Each point is reached from the start by the listed moves, each made 0, 1 or 2 times, or once backwards (-1), plus a little noise. Is the number of moves made odd or even? Then give how often each move was made.
In the rows, zero is written as 128.

Moves:
(1): [142, 160, 140, 118]
(2): [118, 124,  93, 142]
Start: [136, 125, 122, 131]
Points:
[104,  85,  42, 168] -> odd (-1, 2)
[145, 180,  75, 137] -> even (2, 2)
[126, 120,  83, 147] -> odd (0, 1)

Moves:
(1): [135, 110, 135, 129, 139, 129, 169, 128]
(2): [115, 110, 134, 129, 127, 141, 120, 107]
(3): [119, 143, 133, 129, 165, 132, 116, 136]
(4): [125, 153, 134, 146, 120, 149, 138, 112]
(5): [121, 139, 124, 126, 128, 111, 130, 114]
(6): [142, 116, 154, 150, 133, 111, 114, 119]
(7): [106, 123, 120, 164, 125, 112, 151, 139]
(8): [143, 126,  97, 131, 145, 135, 107, 129]
Start: [118, 109, 115, 129, 111, 129, 107, 129]
Points:
[101,  79,  59,  87, 142, 114, 127, 104] -> odd (1, 1, 0, -1, 2, -1, 0, 1)
[139,  61,  94,  94, 104, 216, 166,  60] -> odd (2, 2, -1, 1, 0, -1, -1, 1)
[106, 124, 131, 173, 183,  87,  48, 198] -> even (-1, -1, 2, -1, -1, 1, 1, 0)
[137,  45, 128, 166, 244, 104,  32,  90] -> odd (1, 2, 2, -1, 1, 2, 0, 2)

Moves:
(1): [122, 144, 117, 109, 129, 126, 110, 138, 122, 122, 147, 122, 108, 146, 160,
 121]
(2): [134, 137, 146, 127, 132, 127, 126, 139, 129, 119, 132, 143, 129, 146, 147,
 105]
(3): [136, 139, 151, 125, 145, 135, 116, 149, 120, 131, 130, 130, 128, 127, 127,
 147]
(4): [136, 126, 148, 118, 116, 109, 139, 130, 101, 131, 128, 155, 127, 127, 132,
 112]
(5): [138, 114, 120, 119, 148, 120, 123, 122, 128, 149, 126, 141, 135, 145, 109,
 128]
(6): [108, 133, 143, 138, 136, 121, 151, 128, 130, 161, 121, 131, 112, 123, 122,
 113]
(7): [115, 121, 125, 131, 127, 133, 129, 117, 132, 134, 114, 129, 130, 125, 123,
 138]
(8): [150, 138, 141, 131, 128, 120, 110, 129, 118, 133, 120, 122, 125, 127, 146,
 137]
(9): [145, 125, 121, 116, 119, 126, 136, 119, 134, 129, 122, 123, 130, 124, 116,
 128]
(10): [132, 142, 140, 129, 110, 147, 137, 138, 119, 151, 137, 112, 130, 118, 130,
 148]
(11): [125, 122, 121, 135, 132, 122, 128, 130, 146, 123, 121, 144, 136, 107, 132,
 135]
(12): [118, 135, 119, 132, 134, 129, 127, 146, 129, 117, 121, 119, 134, 127, 134,
 131]
(13): [119, 136, 150, 110, 142, 127, 120, 123, 125, 139, 147, 109, 140, 129, 135,
 130]
(14): [105, 133, 118, 143, 130, 123, 107, 142, 142, 119, 126, 124, 123, 122, 125,
 121]
Start: [110, 132, 121, 137, 131, 121, 114, 133, 134, 127, 122, 129, 118, 114, 123,
 130]
Points:
[117, 202, 160,  90, 136, 108,  29, 156,  99, 162, 168,  93,  83, 203, 239,
  89] -> odd (2, 2, -1, 0, 1, 0, 1, 2, 0, 1, -1, 0, 1, 1)
[133, 149, 104, 105, 160, 147,  67, 157, 146,  98, 149,  54, 151, 100, 108,
 199] -> even (0, -1, 1, -1, 0, -1, -1, 0, 1, 0, 0, 1, 1, 0)
[ 10, 179, 115, 127, 221, 130,   7, 211, 194, 106, 176, 138, 104, 174, 195,
  99] -> even (2, 2, 1, -1, 1, 0, 1, -1, -1, 0, 1, 0, 1, 2)
[ 83, 190, 215,  62, 213, 166,  95, 198, 106, 169, 165, 112, 154, 175, 174,
 162] -> odd (1, 2, 2, 0, 1, 0, 2, -1, 0, 1, 0, 2, 2, -1)
[165, 157, 224,  83, 182,  84,  32, 140,  81, 203, 142, 108, 132, 100, 114,
 188] -> even (0, -1, 2, 1, 1, 0, 0, 2, 1, 0, 0, -1, 2, 1)
